Each row of a before or after table is a point. The points were changed in one or more steps. Then noise was added and the rows were shuffled. The steps act on how far a point lies along the listed directions, d1 being the first. What was done? A step turns or swaps two directions, mirrors them in a line or flattens them onto one, adds a multiple of one to another, or multiplies one. Angles are multiples of 10 degrees, from the lower direction toward the higher: turns from -170 to 170, lines from 10 to 170 but not 90. Use the fewest steps. Two steps may share a direction if one is a turn and the other turns, adds or multiplies; they go together, in the order done. Otherwise the lowest direction goes first.
(in the rows, 128 means zero)

Directions:
(1): [164  93 169]
(2): [180 165 114]
(3): [144  87  80]
Before (13 x 3)
[[149 180 162]
 [ 85 136 194]
 [ 87 141 101]
 [131 176 157]
 [106 159 111]
 [142 154 149]
 [146 138 160]
 [117 161 161]
 [126 137 130]
 [167  90 145]
 [125 183 107]
 [128 104 155]
 [161 140 149]]
After (13 x 3)
[[ 84 165 222]
 [126 132 142]
 [ 95 243 193]
 [ 89 105  78]
 [153 121 195]
 [109 152 117]
 [ 87 159 156]
 [154 133 162]
 [ 96 148 177]
 [105 187 205]
 [181 133 139]
 [ 88 125 160]
 [ 98 172 213]]
Steps: turn d1 and d2 by -150 degrees; multiply d3 by 2

Directions:
(1): [150 102 118 207 172 153 121 160]
(2): [ 87 181 148 167 117 125 195 144]
(3): [110  77  89 157 115  79 160  80]
(4): [170 148 157 165  79  71  94 138]
(5): [178 151  56 110 115 122 161 165]
Before (8 x 8)
[[126 102 116 100 125 136 103 116]
 [103 132 164 170 123 158 111 154]
 [127 122  92  75 117 103 122 118]
 [125  69 113 112 149 136 103 116]
 [137 135 135 120 104 111 111 148]
 [113 188 150  72 123 164 153 179]
 [ 72 153 179  25 145 153 132 137]
 [136 130 101 112  94  92 174 142]]
After (8 x 8)
[[118 122 127 148 141 144 123 154]
 [ 66 121 119 129 145 128 170 114]
 [111 124 169  65 148 178  96 141]
 [110 148 116 124 112 133 158 141]
 [ 83  68 146 145 140 122 144  97]
 [116 153 117 124  95 101 167 145]
 [170 137 118 118 100 148  79 171]
 [114 153 128   6 161 177 132 173]]
Steps: swap d1 and d4; add 0.5 times d5 to d3; turn d2 and d5 by -160 degrees

Directions:
(1): [ 95  88 214 137 170 163 115 140 145 130 125 185]
(2): [ 80 145  98 131 209 144 123 148 162 129  90  69]
Before (13 x 12)
[[117 135 134 117 155 136 124 124 170 135 122 109]
 [129 129 117 124 115 108 116 121 131 131 129 121]
 [160 147  74 131  90 120 124 111 106 127 139 109]
 [113 152  78 139 181 117 145 145 153 125  93  84]
 [121 142 102 128 118 125 139 122 123 112 141 109]
 [147 133 121 133  93 107 136 115 108 158 144 144]
 [164 151  77 122  59  97 139 110  88 130 154 103]
 [139 145  95 120 107 124 125 120 143 128 125 115]
 [149 141 100 109  82 108 133 113 105 134 148 108]
 [190 176  27 116  61  73 167 108 102 124 126  64]
 [165 117 141 121  94 127 131 121 114 114 143 157]
 [126 169  36 122 141  85 117 131 128 120 113  42]
 [116 117 148 121 149 139 131 138 135 139 127 153]]
After (13 x 12)
[[148 147  83 119 127 121 133 130 127 114 121  95]
 [137 119 163 118 119 133 124 116 156 136 140 150]
 [ 97 140 112 116 167 134 123 135 140 136 117  80]
 [114 127 126 126 138 118 113 127 141 132 121 117]
 [ 65 138 118 135 248 153 140 157 179 129  63  66]
 [111 100 189 146 170 140 135 144 148 127 115 184]
 [117 149  93 134 145 114 134 127 128 160 119  98]
 [146 125 124 117 106 120 138 126 115 139 143 151]
 [ 98 129 132 133 151 143 132 131 137 111 132 121]
 [ 81 147  91 131 189 141 124 144 143 131 103  64]
 [109 133 126 125 150 144 119 129 160 130 114 122]
 [102 139 104 139 182 155 112 134 144 129 106  96]
 [ 65 102 185 137 219 147  96 152 161 123 102 136]]
Steps: turn d1 and d2 by -110 degrees

Directions:
(1): [ 89 125 120 118  89 171  63  71 214 139 152 196 135 121 104 102 104 109
 150 140]
(2): [162 146  99 124  96 161  86 158 124 113 123 138 152 110 226  59 172 134
  70 137]
(3): [156 126 167  99 101 175 133 111  74  26 151 178  91 104 137 159 120 122
 151  85]
(4): [155 130 132 121  85 118 146 150 172 163 183 128  57 115 166 211 120 102
  81 171]
Before (14 x 20)
[[132 155  82 150 118 104 111 177 178 204 157 106 138 139 145 123  99 124
   93 177]
 [120 104 145 121 144  84 161 133 157 201 114  67 105 150  69 186 117 113
  141 170]
 [159 133 134 118 173 124 135 157  50  96  93  98 204 116 168  60 151 186
  124 113]
 [108 128 135 105 107 124 154  97 121 144 174 133  89 120 121 181 109  83
  149 129]
 [135 129 125 127 152  74 223 171 110 173 137  63  67 152 114 214 115 133
  128 150]
 [129 144  90 136 158  96 107 155 161 188  98  88 135 143 148  93 155 105
   71 154]
 [130 117 123 148 165  85 171 166 115 175 106  60 125 133 139 149 142 139
  113 138]
 [173 146 142 108 149 143 133 188  40  53 127 108 139 127 179  89 187 153
  113 101]
 [102 122 108 170 162  60 159 180 127 194  77  58 179 175 106 102 150 137
  129 135]
 [125 149 123 141 141 135 128 133 133 144 139 105 114 142 128 116 127 153
  112 133]
 [199 137 145 102  74 172 127 127  49   7 135 158  96  95 226 139 139 164
  101  99]
 [149 139 134 113 107 132 108 170 153 176 154 122 132 116 193 136 135 107
   55 160]
 [202 123 113 146 122 121 171 214  25  90 123  72 115 105 236 175 175 156
   54 134]
 [147 125 116 158 114 105 107 147 143 177 122  96 140 131 194  93 162 116
   98 159]]
After (14 x 20)
[[149 156 113 123  93 186  78 135 106  62 160 190 148 114 150  94  94 130
  141 106]
 [137 142 104 114 104 119 146 139 110 152 154 109 115 119 199 125 148  89
   92 143]
 [155 120 137  88  49 177  87 119 184 121 155 161  78 100 168 150 140  97
   97 160]
 [125 150  73 111  67 170  89 125 230 181 169 167  99 120 187 100 124 115
   89 173]
 [120 110 146 133 110 151  82  82 122  90 121 161 155 120 143  68 136 115
  176 103]
 [104 135  82 171 179  64 131 128 119 197  51  46 217 168 129  51 138 194
  124 148]
 [130 132 140 104 132 170  77 132 108 106 109 159 192 109 162  59 138 128
  117 101]
 [117 137 134 105 124 177  72  78 144  69 121 184 123 118 106 100 122  93
  147  88]
 [ 70 132 111 146 190 102  98 127 167 192 111 101 188 172  55  67 142 145
  167 139]
 [ 84 113 151 123  69 166  92  89 203 103 162 207 111 134  90 149  97  92
  172 117]
 [ 63 115  52 164 134 144  46 100 194 198  82 132 233 142 116  30 145 148
  123 161]
 [119 145 124 131 134 152 110 120 134 114 145 129 112 132 122 114 122 144
  127 124]
 [103 118 116 124  98 170  83  90 198 144 142 169 120 108 134 105 125 107
  136 137]
 [ 79 109 148 124 173 114 118  79 168 170 125 134 183 133  43 117  82 165
  192 136]]
Steps: turn d1 and d3 by 140 degrees; turn d2 and d4 by -90 degrees
